Every row gives one point. The points of each table are mixes of a few directions, plus a little noise. How many directions does each table use, and how many do they share? Where both have some left over, give the other angles between the two spaces (their principal angles), to ten degrees, smallest first.
In the rows, zero is written as 128.

First (7 x 2):
[[146 135]
 [ 64 105]
 [ 78 110]
 [222 162]
 [113 123]
 [151 136]
 [122 126]]
Second:
[[143 210]
 [119  82]
 [128 129]
 [121  91]]
Directions: first 1, second 1, shared 0; angles 60

First, 9 rows:
[[ 66 102 185 130 143  79]
 [166 145  93 125 119 159]
 [ 82 109 170 130 139  92]
 [126 127 129 129 129 128]
 [ 30  87 218 132 151  50]
 [179 149  81 126 116 168]
 [195 155  67 125 112 182]
 [127 128 129 128 129 128]
 [178 148  83 126 116 167]]
Second (7 x 6):
[[ 98 124 169 121 137 150]
 [ 78 129 198 123 145 174]
 [149 173 107 169 135 159]
 [179 156  62 158 120 113]
 [191 132  42 139 109  77]
 [126 110 128 112 123 110]
 [ 76  72 190  74 127 112]]
Directions: first 1, second 2, shared 0; angles 40

First, 10 rows:
[[127 129 182 169  71  66 141  86  94 154 104]
 [136  75  33 211 148 189 181 182  81 145 172]
 [132 107  83 154 145 162 146 156 115 130 148]
 [126 148 147  83 138 124 103 121 158 113 117]
 [134 106  34 124 192 215 135 193 140 111 171]
 [126 141 160 113 113 102 117 108 135 128 114]
 [128 128 146 146 106 106 134 114 113 139 121]
 [119 186 223  29 115  71  67  77 186 105  84]
 [125 149 187 118  93  76 117  89 129 135 102]
 [132 115  84 133 154 165 135 156 131 123 148]]
Second, 8 rows:
[[117 126  82 143 152 107 172 142  59 165 161]
 [160 156 181  99  44  73 133 128  72  98 152]
 [ 45  94 110 130 180 176 126 121 122 200 108]
 [ 52 127 133 123  64  96  86 134 134  55  78]
 [150 136 188 119 104 120 129 104 126 116 124]
 [165 134 135 145 146 165 146 154 179 156 148]
 [149 121  95 164 179 144 107 110 214  62  85]
 [188 131 100 102 156 144 125 133 118 171 168]]
Directions: first 2, second 6, shared 0; angles 30, 40

First, 11 rows:
[[128 146 130 141 163 117 151  99 132 122 104 147 109 164]
 [149 130 142 111 116 103 166 145 103 140 150 180 126 122]
 [ 79  82  81 130 142 249  72 179 118 127 169   7 149 109]
 [110 116 110 132 162 175 118 141 123 123 139  94 120 140]
 [141 148 118 138 129 113 135 122 137 131 118 140 131 120]
 [131 143 136 136 119  92 139  89 144 128  92 140 134 144]
 [146 136 144 125 120  97 128 126 135 125 125 161 119 121]
 [152 155 123 145 145 106 118 125 151 124 118 159 110 113]
 [115 122 109 125 130 153 146 137 110 137 139 107 142 132]
 [138  88 206  88  69  80  99 137 123 113 149 166 112 120]
 [121 137 111 138 116 124 137 110 134 135 104 107 155 129]]
Second, 10 rows:
[[163 133  61 138 159 116 176 175  86 146 186 155 151  68]
 [121 113 148 116 140 129 134 130 115 119 138 139 108 150]
 [121  98 189  89 104 130 135 143 103 123 150 154 103 157]
 [ 99 122 170 129 146 138 102  85 155 103  87 109  96 189]
 [125 129 153 116  79 129 110 130 140 136 118 122 142 122]
 [145 147  66 154 149 122 141 136 128 138 135 120 153  88]
 [115 140 137 140 121 132 101  99 161 121  88 104 129 145]
 [127  96 155 103 166 128 160 144  85 115 172 164  88 160]
 [132 140 120 135 101 129 114 126 145 136 113 116 149 109]
 [134 161  81 160 116 127 107 113 164 139  94  97 162  93]]
Directions: first 5, second 3, shared 2; angles 30
